Each row is a point. Any point is a mix of the corners, with weights that add up to 1. It lies inside the corners' shape when no weight is negative. Is each point inside? If not, which corners have a negative weight?

Corners:
(1): [-31 -15]
(2): [10 28]
(3): [60 13]
Points:
[38  2] -> outside (2)
[-19   3] -> outside (3)
[ 6 -3] -> inside
[11 26] -> inside
[10 26] -> inside
[56  8] -> outside (2)

Corners:
(1): [-12   3  -8  10]
(2): [  3 -15 -30  17]
(3): [ 33  -9 -34 -24]
(4): [18 -6  3  5]
(5): [ -1 -60  24 -31]
Points:
[ 15 -27 -30 -12] -> outside (1, 4)
[ 8  6 -5  9] -> outside (2, 5)
[ 17   7 -30   4] -> outside (5)
[  3   2 -24  15] -> outside (5)
[17 -8 -1  2] -> inside
[  2 -20   2  -5] -> inside
[ 16  -5 -19   6] -> outside (5)

Corners:
(1): [  3  28  11 -17  10 -14]
(2): [-15  -1   2  11  26 -28]
(3): [ 37 -28  37  24 -60 -16]
(4): [  0  10 -28   5   9  15]
(5): [ -6 -46  35  -9 -24 -15]
(6): [-34  23 -18  18  11  -1]
(7): [-19  15  17  -2  31  16]
Points:
[-12  -1   7   6  17 -19] -> inside
[ -1 -19  28   4 -24 -31] -> outside (4, 7)
[ -6 -19  22  -5  -7 -13] -> inside
[-15  -7   7  -9   8  -5] -> outside (3)

Corners:
(1): [ 14   3  -3  24  -7 -39  13   6  12]
(2): [ -5 -24  10 -34   5   0 -40  -6 -18]
(3): [-11 -12   3  -2  -3   0  -9  -7 -14]
(4): [ -3   5  14 -20 -16   1 -18  -7   6]
(5): [ -9  -5 -19 -13  -8   6  -6 -10   2]
(6): [-13 -18  10  11  -9 -24  12 -36   5]
(7): [ 14  37 -28  16   4   0  -1  -5   5]
(8): [-25  -3   4  57  12 -60  33   7  33]
(9): [ 22 -25  -6 -26   9  10   6   2  -3]
(10): [ -5  45 -13 -15  -8 -26 -10  12   0]
Points:
[ -7  -3   0  -4  -2 -10  -8  -5  -5] -> inside
[ 15  23 -16 -29  -6  12 -23   4  -4] -> outside (3, 6, 8)
[-17   8 -11   0  -2 -10 -12 -14  -3] -> outside (1, 4, 9)
[  5  19  -9  -7  -1 -11  -9   6   0] -> outside (5, 6)
[  0   1  -1   9  -2 -19   2  -6   3] -> outside (5)
[  1  15  -8  -6  -1 -15  -6   8   3] -> outside (6)
[ -8  15  -6 -17 -12   2 -20 -16  -8] -> outside (1, 8, 9)
[ -7 -10   4   6  -7 -19   5 -21   4] -> inside

Corners:
(1): [ -2   7 -22   5   0  -3  18  20  -9 -23  39   9]
(2): [-19 -17 -10   0 -41  -7  23  38  35  34  23 -31]
(3): [ 30  52   6 -16 -10  27  -1  -3  -9   6 -45 -24]
(4): [-25  53  11 -18  -7  30 -38   3   8  31 -48  -9]
(5): [ 26  12  -9  12  -3  22 -16 -34 -32   1  34  12]
(6): [-14   7   7 -10  -9  21  21 -10 -10   5   2  17]
(7): [-11  10  33   9  23  -3  29  -1  -3 -15  35 -14]
(8): [ 12  27   6 -28  21   9 -16  -6   7  29 -55 -17]
(9): [ 19 -17  -4 -10  -9  19 -19 -31  24 -16  25  18]
(10): [ 13   2   1  30 -10  -8  32 -14  -5 -21  10   7]
(11): [  9   7 -20 -11 -27  46 -52  18 -27  14 -60 -41]
(12): [-13   7  -6  -3  19  32  11 -12  18   2   4 -11]
(13): [-15   0  13   6  -5  10  15  44  27  18   4 -12]
Points:
[-5  5 -3 -2 -5 15 -1  9  6  6  1 -7] -> outside (3)
[-4 14  1  1  0 11  1  2 -4  7  1 -7] -> outside (3, 9)
[ 4 18  5 -7 -6 19  6 -3 -3  4 -9 -4] -> inside
[ -3  16   5  -7  -3  19   0   4   0   7  -6 -11] -> outside (10)
